Rows are points. A path goes straight from each point to the next, and from the last back to the first. The post is the endless flat space through its rows: a point in 2 columns, a line in 3, a plane in 4, and so on, so that a path can go around it. How many times does the path go around the post? Going back the other way cancels.

Post (1 x 2):
[[ 5.3 -0.4]]
Path (8 x 2):
[[  4.9 -15.5]
 [ -6.2 -12.0]
 [ 12.0 -10.4]
 [ 41.2   1.9]
 [ 15.6  21.7]
 [  4.7  14.5]
 [ 41.4  12.4]
 [ 38.1 -14.0]]
Times around: 0

Post (3 x 4):
[[ 10.2  -4.1   3.4  -9.8]
 [  5.9 -49.1 -15.2  38.2]
 [ 11.4   2.3  30.5 -18.0]]
Path (14 x 4):
[[ -8.3 -28.0  11.4  18.5]
 [ -7.6 -37.4  -1.1 -17.8]
 [ 16.9 -23.8  -5.1 -13.8]
 [ 24.1 -27.0  22.0  13.9]
 [ 20.3 -12.0   6.6   9.6]
 [ 32.5 -36.5 -10.4  10.1]
 [  8.6 -23.9  -5.7 -14.7]
 [-11.8 -39.3 -13.7   4.0]
 [-12.8  -1.6  -5.6  -2.0]
 [ 15.7  14.6   4.2   3.9]
 [ 35.7  -4.0 -14.4   6.0]
 [ 36.5 -47.0  -4.8   3.6]
 [  9.7 -31.4 -13.0   1.5]
 [ -5.0 -26.4 -16.9   1.7]]
Times around: 1

Post (5 x 6):
[[ 13.7  -3.3 -11.4  16.4  15.7  -9.1]
 [-14.6  23.9  24.3  13.8   6.2  -5.2]
 [ 16.7  12.7   3.0  11.6  -9.9  23.4]
 [ -3.1 -14.3   3.6 -11.0   7.7 -23.2]
 [-16.8  10.2   3.6   7.9   2.0  14.9]]
Path (24 x 6):
[[ -9.5   3.3   3.6 -10.0  -3.6  -1.6]
 [-10.4  26.6  24.9   0.6  22.6 -13.9]
 [-14.6  29.6  65.9  -5.3   1.6 -30.1]
 [ 10.4  -0.3  10.0  20.9   2.2 -11.5]
 [ -6.9  24.4  12.5  20.3  -2.7   5.9]
 [ 21.0  -0.7 -10.1  -4.6 -11.6  19.0]
 [-13.0  36.0  62.4   8.6  27.5 -55.9]
 [ 27.4 -29.1 -24.2  16.8  15.5   5.2]
 [-14.8 -27.9 -12.1   2.6  -2.8 -20.3]
 [  6.3  19.1  11.6  -3.6   0.5 -17.6]
 [-18.5  15.3   0.8  -3.5  15.9 -23.3]
 [ -0.6   4.7  18.4 -18.8  -9.2  23.7]
 [ 13.0 -14.5  -2.1   3.2   3.6  -5.6]
 [ -9.3   2.5  34.0  -4.9  -1.9 -32.9]
 [-16.6  24.5  42.7   6.3  16.4 -63.8]
 [ 13.6  12.3  18.6  -8.2  22.4 -19.2]
 [ -2.1  -5.2  47.5 -10.2  19.6 -51.6]
 [-22.0   3.5  44.8   4.6  -2.5 -17.0]
 [-14.0  -3.0  39.0   7.7   0.2 -18.8]
 [-17.6  11.5   9.3   7.3   0.5 -13.6]
 [ -2.5  21.7 -11.6   0.9  13.0   8.3]
 [  4.8 -19.3 -32.8  -4.4  -5.3  48.8]
 [  7.8 -16.9 -24.1  28.9  13.1  17.8]
 [  0.0  -6.3  34.3  -8.3 -16.4 -30.6]]
Times around: 5
